Every row gives one point. To make a cloud, some directions were put in groups of two or more. Within a group, all points are equally far from the middle, so they leave a hole (a ring in 2 directions, a hollow ball in 3). The other directions are filled evenly. Then the cloud was stretched, turned, moved and blurred a little. How many holes are there, and how many directions does each take, smallest first?

Cloud (21 x 3):
1,-13,-43
50,23,7
-2,27,4
51,-44,-31
19,15,-23
17,-12,-11
29,-56,32
-4,2,41
-22,-33,39
-11,1,-29
-18,-11,30
0,28,-3
28,-57,17
-19,8,30
-27,-50,3
11,-6,1
-30,-16,36
19,-14,-39
-4,-53,-43
-33,-60,26
17,10,-35
Holes: 0

Cloud (31 x 4):
34,16,8,-18
-46,1,-28,24
-5,22,-53,26
-11,-14,25,-19
33,22,9,0
-50,7,-28,-16
-4,23,32,-3
-14,47,14,11
16,-14,-8,29
15,-24,-44,-16
-40,-1,-23,31
-16,49,8,12
-25,-15,-60,6
15,-26,-45,-16
11,-43,-18,-8
-18,33,-27,-33
-24,0,-50,31
-45,-12,-45,2
-37,-2,-20,33
-51,5,-28,16
-1,39,-43,23
-16,-26,-55,-7
15,-40,-21,-9
-2,47,-36,18
-33,16,-20,-36
39,9,1,-8
2,-44,-24,-14
-3,5,12,-41
-25,52,-23,-3
17,15,3,-39
-34,-4,-42,31
Holes: 2 (2, 2)

Cloud, 50 rows:
15,55,13,23,8,-9
-7,36,-24,10,4,-32
-34,32,-23,-14,-21,-1
14,46,31,16,25,0
-9,26,45,0,0,-38
44,-10,-18,-19,-30,13
-5,-10,26,-28,-28,7
8,-5,45,-13,-22,-15
16,-39,-26,9,-7,-4
-17,27,-9,13,-33,12
34,31,-2,-25,-11,-22
14,30,36,-23,-20,-28
-6,-5,36,-11,-32,-26
-4,3,-4,21,-41,-3
-26,46,27,-24,6,-19
7,22,18,13,-29,-44
16,4,-10,31,-11,27
2,-25,0,-3,19,-44
-5,9,-24,31,-4,18
-24,34,24,-29,21,3
17,-3,33,30,-17,-18
36,23,46,4,-4,-13
6,45,-13,26,14,10
16,-6,-22,23,2,30
40,-21,-9,25,-10,0
28,-9,37,-27,-9,-6
-48,27,-10,7,8,-23
-14,-8,8,9,4,-56
-8,15,-8,-43,-14,29
-45,41,7,-13,-1,-24
4,-24,-19,-22,-22,-42
25,-40,-29,1,-7,1
13,2,-13,-37,-8,40
11,44,4,16,10,34
35,5,20,-39,-19,-14
11,-6,-16,0,-44,-26
43,-13,8,-1,-8,32
-35,37,-22,-2,-2,-26
20,32,11,-21,32,9
-18,16,-23,-31,11,-37
-40,2,-14,8,-22,-5
-12,51,26,-28,4,-11
17,13,-26,13,6,37
-44,22,-12,12,18,-27
-32,54,19,10,0,-15
-46,26,7,1,-14,1
-9,60,23,-17,-3,-12
36,14,19,-5,-43,1
-21,-27,-13,15,3,5
40,10,27,24,-23,-6
Holes: 2 (2, 4)

Cloud:
13,37,-44,-21,3,0,25,-4
-54,-14,10,-20,20,-16,11,-3
-19,21,-47,-3,4,18,-14,-5
13,-36,55,6,-8,-31,-16,7
-2,-21,-46,-6,24,-22,-2,-20
-16,24,1,-24,-4,34,-17,11
2,-32,-29,-32,8,-53,1,-9
-1,20,-22,-4,10,-60,5,12
-33,9,12,1,-17,32,-30,-16
9,-12,1,2,22,-45,24,10
-37,-7,-6,20,11,-22,17,11
11,-40,30,33,10,-1,-29,25
-19,47,-35,-17,2,-12,24,-5
-25,-11,-7,-5,-10,25,-40,-16
-29,-24,19,-13,21,-44,-36,-2
-7,22,-8,-17,-25,-4,23,-37
-1,-37,42,24,9,-23,11,12
-30,-9,7,42,-18,-35,-10,-5
16,-11,10,29,17,24,11,-21
-1,33,33,29,11,10,17,-9
-20,9,41,33,-10,32,-8,-20
-6,8,-6,-17,22,43,-14,-9
10,7,46,13,-20,32,16,31
-40,16,-9,35,-4,-16,5,4
46,-15,-14,-12,28,4,18,3
-30,34,11,-15,21,12,-3,-14
46,-6,9,-1,-31,23,32,16
0,-44,-40,-20,15,-25,-5,9
0,-27,-28,17,14,16,10,-1
50,-30,-9,6,-4,13,22,15
28,-4,-4,9,-29,29,22,-20
-18,-39,4,3,-2,-35,-47,-27
-14,17,5,-13,20,-7,-24,-30
-20,38,38,37,-21,13,-10,10
15,0,30,37,19,0,-8,-23
27,16,21,1,-8,-8,41,32
-31,9,23,-23,-30,10,27,5
-6,-35,33,-1,-18,-36,-35,9
5,30,23,21,-35,-42,-3,17
50,16,-21,20,-8,-18,-8,1
18,-32,7,15,-13,-36,11,-31
41,-8,23,12,-24,27,-22,2
-7,10,9,-4,18,-34,-18,38
-56,-17,-20,-20,-11,-16,-2,2
-11,-1,13,-41,-17,-25,27,10
27,-8,-5,-18,-10,-15,-33,-21
30,-30,-3,-40,15,-4,2,-12
-25,-48,3,5,-24,-22,-2,-15
13,31,12,14,5,43,27,11
20,-32,11,34,31,-3,-32,-1
-35,-24,42,31,-4,2,-34,-23
33,-36,19,-20,-26,-29,20,3
-20,-15,22,-24,22,1,-5,37
-9,-1,20,-21,26,-37,-16,20
27,-54,37,4,-11,-5,8,12
-16,17,21,-12,-38,-8,-17,19
-29,-17,35,27,36,-13,-10,14
24,28,14,23,-32,27,-14,7
-12,-17,-3,-12,28,47,-13,9
-23,-9,42,28,-16,40,-14,-2
-46,-1,-10,4,25,-7,-41,-23
7,-3,24,20,-16,-51,-29,-24
28,-6,-28,2,17,13,-29,12
0,30,5,-32,11,27,17,15
-35,7,5,-24,6,-27,18,-27
-16,10,43,26,-5,5,-12,-34
-20,27,15,-24,-31,-7,32,-9
31,-28,-22,23,6,-36,-15,3
20,3,-32,-32,17,1,20,-19
-11,-40,-45,-19,10,-21,-16,-13
5,4,5,-3,20,-43,-20,33
-38,11,8,-8,-30,-41,17,-18
27,34,-24,-13,5,3,-13,22
7,-24,34,24,-10,47,-2,9
13,6,25,22,-25,-58,-15,6
-9,-14,33,34,7,-31,-26,29
41,0,32,11,-18,42,5,11
0,36,-17,-26,-45,-4,2,1
-16,-17,28,26,-6,13,7,-35
Holes: 3 (2, 2, 4)
